Each row is a point. To make a cloud, some directions were put in groups of two or more. Within a group, all points are equally far from the middle, so they leave a hole (a ring in 2 directions, a hollow ball in 3). The other directions are filled evenly. Then the cloud was stretched, turned, moved and blurred a little. Count the holes, and give their numbers of directions, smallest first.

Cloud (13 x 2):
array([[-0.12,  0.58],
       [-0.51,  0.13],
       [ 0.02,  0.60],
       [-0.14, -0.50],
       [-0.31,  0.48],
       [-0.52,  0.11],
       [-0.23,  0.54],
       [ 0.61,  0.00],
       [-0.40,  0.38],
       [ 0.60,  0.04],
       [ 0.60,  0.16],
       [-0.31, -0.41],
       [-0.25, -0.44]])
Holes: 1 (2)

Cloud (19 x 3):
array([[-0.45, -0.52,  0.31],
       [-0.71,  0.51,  0.20],
       [ 0.67,  0.27, -0.10],
       [-0.61,  0.61,  0.30],
       [ 0.23,  0.53,  0.41],
       [ 0.40,  0.39,  0.47],
       [ 0.35, -0.34,  0.46],
       [ 0.15, -0.28, -0.02],
       [ 0.38,  0.29, -0.13],
       [ 0.28, -0.40,  0.31],
       [ 0.42,  0.31,  0.61],
       [-0.30,  0.24,  0.52],
       [ 0.62, -0.41,  0.36],
       [-0.27, -0.68,  0.20],
       [-0.24,  0.51,  0.48],
       [ 0.42,  0.30,  0.40],
       [ 0.36, -0.06, -0.07],
       [-0.09,  0.07, -0.58],
       [ 0.06,  0.63,  0.08]])
Holes: 0

Cloud (32 x 4):
array([[ 0.30,  0.26,  0.14, -0.54],
       [-0.02,  0.51,  0.09, -0.07],
       [-0.34,  0.43, -0.27,  0.40],
       [ 0.64, -0.33, -0.29,  0.50],
       [ 0.06, -0.72, -0.24,  0.58],
       [ 0.29, -0.03,  0.36,  0.61],
       [ 0.14,  0.24,  0.04,  0.11],
       [-0.49,  0.17, -0.32, -0.40],
       [ 0.86, -0.20, -0.68,  0.48],
       [ 0.27, -0.21,  0.15,  0.27],
       [ 0.72,  0.22,  0.22,  0.38],
       [ 0.61,  0.11,  0.74, -0.01],
       [ 0.66, -0.21,  0.08,  0.38],
       [ 0.05,  0.08, -0.40,  0.48],
       [-0.35, -0.45, -0.40, -0.02],
       [ 0.35, -0.51,  0.49, -0.25],
       [ 0.18, -0.68, -0.26, -0.15],
       [-0.33, -0.12, -0.54,  0.71],
       [ 0.56,  0.04, -0.59, -0.16],
       [ 0.12, -0.48,  0.50,  0.82],
       [-0.18, -0.34, -0.52,  0.13],
       [ 0.36, -0.14,  0.43,  0.23],
       [-0.33, -0.35,  0.70,  0.22],
       [ 0.05,  0.49, -0.18,  0.20],
       [ 0.44, -0.26,  0.01,  0.43],
       [ 0.34,  0.05, -0.32,  0.33],
       [-0.35, -0.31,  0.53,  0.55],
       [-0.54,  0.34,  0.03, -0.17],
       [ 0.15, -0.22,  0.53,  0.73],
       [ 0.76, -0.35, -0.27,  0.35],
       [-0.57, -0.13,  0.08,  0.05],
       [ 0.82, -0.21, -0.60,  0.29]])
Holes: 0

Cloud (31 x 4):
array([[-0.41,  0.05,  0.47,  0.35],
       [ 0.15,  0.76,  0.22,  0.16],
       [-0.14,  0.64,  0.11, -0.30],
       [-0.02, -0.46, -0.46, -0.70],
       [-0.57,  0.04,  0.30,  0.04],
       [-0.32,  0.44, -0.58,  0.12],
       [ 0.19, -0.22,  0.36,  0.62],
       [ 0.50,  0.25,  0.09,  0.81],
       [ 0.45,  0.31,  0.18,  0.82],
       [-0.05,  0.29,  0.57, -0.02],
       [-0.20,  0.47,  0.00, -0.52],
       [-0.16, -0.34, -0.51,  0.68],
       [ 0.48,  0.20,  0.27,  0.65],
       [-0.04, -0.27,  0.30,  0.73],
       [-0.09, -0.47,  0.47, -0.16],
       [-0.53, -0.22,  0.06, -0.25],
       [ 0.74, -0.29,  0.44, -0.08],
       [-0.24, -0.54,  0.27, -0.08],
       [ 0.11,  0.35,  0.50, -0.46],
       [ 0.07, -0.47, -0.46,  0.43],
       [-0.20, -0.45, -0.32,  0.66],
       [-0.49, -0.26, -0.40,  0.22],
       [-0.42, -0.45, -0.18,  0.08],
       [ 0.30, -0.61, -0.47, -0.01],
       [ 0.69, -0.09, -0.02,  0.47],
       [-0.27, -0.14,  0.03, -0.93],
       [-0.19, -0.21,  0.53, -0.05],
       [ 0.67, -0.25,  0.10,  0.40],
       [ 0.13, -0.51,  0.29,  0.36],
       [ 0.53, -0.69, -0.31,  0.01],
       [-0.54, -0.14, -0.32, -0.08]])
Holes: 1 (3)

Cloud (51 x 6):
array([[ 0.19, -0.33, -0.60, -0.48,  0.75,  0.29],
       [-0.26,  0.02, -0.88,  0.19,  0.16, -0.19],
       [ 0.03,  0.17, -0.88, -0.37, -0.14, -0.44],
       [ 0.66,  0.32,  0.35,  0.33, -0.41,  0.03],
       [ 0.09, -0.82, -0.13,  0.32,  0.01, -0.26],
       [-0.27,  0.44, -0.32, -0.37, -0.33,  0.35],
       [ 0.05,  0.49,  0.36, -0.40,  0.54,  0.11],
       [ 0.26,  0.35,  0.16,  0.38,  0.58, -0.38],
       [-0.27, -0.09, -0.59,  0.50,  0.33,  0.11],
       [ 0.13,  0.66, -0.05, -0.56, -0.14,  0.29],
       [-0.46,  0.16,  0.18,  0.61,  0.02,  0.07],
       [-0.01,  0.40, -0.86, -0.26,  0.17, -0.35],
       [ 0.07,  0.26, -0.53,  0.34,  0.02, -0.63],
       [-0.73,  0.35,  0.25, -0.05,  0.14, -0.07],
       [ 0.13,  0.56,  0.22, -0.56,  0.32,  0.28],
       [ 0.16, -0.46,  0.42, -0.59, -0.08,  0.55],
       [ 0.04, -0.33,  0.15,  0.55, -0.27,  0.48],
       [ 0.04,  0.21, -0.39, -0.16, -0.71,  0.23],
       [-0.20, -0.72, -0.36, -0.67,  0.33, -0.05],
       [ 0.00, -0.57,  0.13,  0.15,  0.64, -0.19],
       [-0.22,  0.42, -0.53,  0.49,  0.18, -0.23],
       [ 0.31, -0.46, -0.11,  0.29, -0.33,  0.62],
       [-0.02, -0.32, -0.73, -0.13,  0.64,  0.42],
       [-0.20, -0.12, -0.91,  0.14,  0.07, -0.25],
       [ 0.86, -0.20,  0.01,  0.10, -0.20,  0.55],
       [ 0.81,  0.03, -0.13, -0.47, -0.28,  0.44],
       [-0.39, -0.65, -0.15, -0.62, -0.20, -0.27],
       [ 0.21,  0.33, -0.72,  0.13,  0.07, -0.51],
       [-0.24, -0.18,  0.17, -0.08, -0.55, -0.68],
       [ 0.24,  0.28,  0.57, -0.56, -0.40, -0.08],
       [-0.35,  0.71, -0.08, -0.49,  0.29, -0.05],
       [ 0.36, -0.21, -0.07,  0.52,  0.74,  0.07],
       [ 0.58, -0.52, -0.56,  0.15,  0.45,  0.00],
       [ 0.12, -0.58, -0.85, -0.06,  0.39,  0.13],
       [ 0.19, -0.12, -0.32, -0.62,  0.81,  0.13],
       [-0.22, -0.19, -0.20,  0.31, -0.24, -0.71],
       [-0.28, -0.18,  0.39, -0.06, -0.72, -0.32],
       [ 0.07,  0.61, -0.05,  0.53,  0.33, -0.37],
       [ 0.82, -0.67, -0.23,  0.10, -0.15,  0.09],
       [ 0.51, -0.05,  0.70, -0.22, -0.32, -0.17],
       [ 0.07, -0.46, -0.05,  0.36, -0.69,  0.04],
       [-0.20, -0.01, -0.08,  0.61, -0.11,  0.38],
       [-0.32,  0.08, -0.43,  0.59,  0.22,  0.15],
       [ 0.50,  0.15, -0.37, -0.73, -0.50, -0.15],
       [-0.18, -0.07,  0.34, -0.12, -0.71, -0.52],
       [ 0.34, -0.33, -0.16, -0.39, -0.03,  0.85],
       [-0.10,  0.04,  0.40, -0.17, -0.70, -0.52],
       [ 0.05, -0.18,  0.65,  0.14,  0.44,  0.42],
       [ 0.24,  0.04,  0.00,  0.22, -0.65, -0.61],
       [-0.31, -0.10, -0.33,  0.44,  0.03, -0.60],
       [ 0.52,  0.06, -0.64, -0.25,  0.68,  0.10]])
Holes: 3 (2, 2, 2)
